Each row of a before or after table is a point. One or more steps were done to the points. Then noise was added and the rows were shuffled. The steps act on columns, c1 being the first. Name the steps. A step turns or swaps two columns, mirrors them in a line or flattens them onto one, adds a multiple of one to another, or multiplies or shifts one. Angles are multiples of 10 degrees, from the lower column toward the higher: turns from -170 to 170, lines from 10 to 170 but not 90. Use the fewest steps. Two steps may share a column if one is a turn and the other turns, adds or multiplies; they go together, in the order done. Otherwise the lowest column goes first.

Before (9 x 2)
54,41
-24,41
17,-48
-11,21
-5,-65
19,11
-8,11
45,28
2,-56
After (9 x 2)
-16,52
49,-9
61,-22
-10,-41
-22,62
21,-3
-2,-24
-3,-14
-3,47
Steps: mirror c1 and c2 in the line at 10 degrees

Before (11 x 6)
-78,-56,24,-2,17,20
-30,-59,-32,0,-19,-16
27,23,22,-44,4,43
43,26,-18,15,0,76
-58,-27,42,34,19,-17
34,19,6,-35,34,75
-4,20,-22,-36,-10,33
38,41,-42,-27,37,62
30,24,-7,1,44,53
17,-62,-28,-23,-8,-1
-5,-3,1,-40,26,5
After (11 x 6)
55,-21,15,53,36,-19
-44,7,22,-56,-18,-50
-49,-29,6,-39,19,-35
-2,-7,-27,-46,-17,-2
-3,-15,-40,-12,23,6
-33,-4,-48,-23,-15,-36
-62,-27,-12,-77,1,-20
55,38,12,-12,24,32
-46,-15,-32,-49,8,-52
14,54,-12,-20,33,21
82,-13,-9,4,49,-33
Steps: turn c2 and c5 by -40 degrees; turn c1 and c2 by 150 degrees; turn c3 and c4 by -110 degrees; turn c4 and c6 by 140 degrees

Before (11 x 11)
-10,3,-12,17,1,-18,-1,2,2,1,8
-3,8,-8,-6,-22,-8,11,-5,11,10,-19
0,-1,-8,-1,0,2,4,9,-19,9,-19
-17,-35,-4,-6,-20,7,3,3,8,4,-10
-28,5,3,-3,-12,14,4,35,-1,23,-2
-8,8,-17,-3,15,14,7,45,6,16,0
1,-5,0,-10,-25,-33,-8,0,3,-6,-11
2,-10,-13,6,-21,-7,-11,4,6,24,-7
6,-14,21,1,71,-5,-5,4,0,16,-4
10,2,-11,13,-22,12,2,19,7,15,66
-5,5,4,8,-2,18,-5,27,7,5,-15
After (11 x 11)
32,-5,2,6,-24,39,-7,12,4,5,-10
-2,10,5,31,-16,-89,5,-33,-5,-23,-2
-12,-2,-12,7,-19,18,-1,-37,-1,-15,66
-20,-3,3,21,-3,-33,-9,-39,-5,-6,-12
19,2,-12,-13,2,-8,-1,-26,-2,-2,9
1,8,20,3,71,23,-3,0,9,-17,-7
-3,20,-5,10,1,-2,6,-1,-5,-1,-21
-2,8,-5,7,-21,-58,5,4,35,-7,-11
6,5,-11,0,-19,11,-10,-11,8,-19,-5
7,-10,-6,0,-22,3,11,12,-6,-13,-20
-8,-6,-16,35,17,-35,7,-42,-5,-20,-2
Steps: turn c1 and c6 by 110 degrees; multiply c6 by 3; turn c9 and c10 by -160 degrees; turn c2 and c9 by -110 degrees; turn c4 and c8 by -130 degrees; multiply c8 by 1.6

Before (12 x 18)
37,-22,-1,-13,-21,-59,9,-53,-13,5,3,-35,2,-21,-8,-12,51,7
-7,-16,11,-7,-3,24,61,-14,9,-23,26,28,-24,15,8,29,43,-33
-2,-47,-14,2,-20,-22,37,-26,30,-16,30,31,-21,32,7,-15,15,-49
-6,-48,-42,11,-6,12,24,9,8,-24,33,33,3,6,-24,24,51,-44
45,14,23,-8,-45,-2,-16,-49,2,-18,17,-75,5,-3,-41,-33,17,9
22,-63,-8,-6,-6,5,42,-9,11,-41,-2,13,-34,1,-15,20,9,-25
17,-5,29,27,-31,15,-10,-45,-3,-48,-13,6,54,-30,-28,-17,29,19
2,-42,38,31,25,33,41,7,38,-15,8,39,39,25,-53,22,36,-2
3,-23,-9,-19,-35,-3,31,3,7,-7,-19,14,-20,58,-3,27,19,-29
22,3,-1,0,-23,-18,-6,-38,22,3,-27,-39,2,-53,-25,-53,47,-16
-50,-47,-30,34,1,13,26,13,31,-16,26,22,-29,10,8,8,17,8
51,17,10,29,-29,17,-33,-38,3,12,11,4,0,-37,-30,-31,9,32
After (12 x 18)
-24,-43,-65,65,29,23,44,-10,40,-17,10,40,-10,21,-1,-5,39,-37
22,13,-47,33,-37,29,-13,-45,12,-15,20,-72,-45,4,2,7,14,-11
-1,-7,-43,72,-28,30,-9,-46,4,-50,-16,1,9,-22,-17,9,29,-10
-14,-46,-5,52,-2,2,27,5,-15,-24,33,31,-42,0,49,4,54,-93
13,18,-37,72,-23,57,-30,-41,7,14,9,9,-53,-30,-1,5,6,17
29,4,-18,35,-25,9,-1,-28,24,1,-25,-40,-49,-42,15,7,49,-59
21,-50,15,43,-14,-13,34,-18,21,-12,31,33,-72,38,27,-12,16,-64
-33,-50,20,77,4,-39,26,6,16,-14,24,22,-78,8,40,-1,21,-6
5,-67,-12,32,-4,23,45,-6,3,-40,-2,1,-88,-5,25,2,16,-39
-25,-8,11,33,-5,3,62,-21,12,-22,27,27,-75,9,-6,-4,47,-83
2,-22,0,21,-33,-1,33,6,-3,-6,-21,15,-69,53,5,-14,21,-54
63,-18,-10,24,-25,2,4,-33,-14,3,0,-34,-47,-12,-2,1,52,-52
Steps: add -0.3 times c6 to c8; turn c1 and c6 by 60 degrees; turn c3 and c15 by -110 degrees; turn c9 and c15 by 30 degrees; shift c4 by 40; shift c13 by -50; flatten c14 and c16 onto the line at 170 degrees; add -1 times c17 to c18
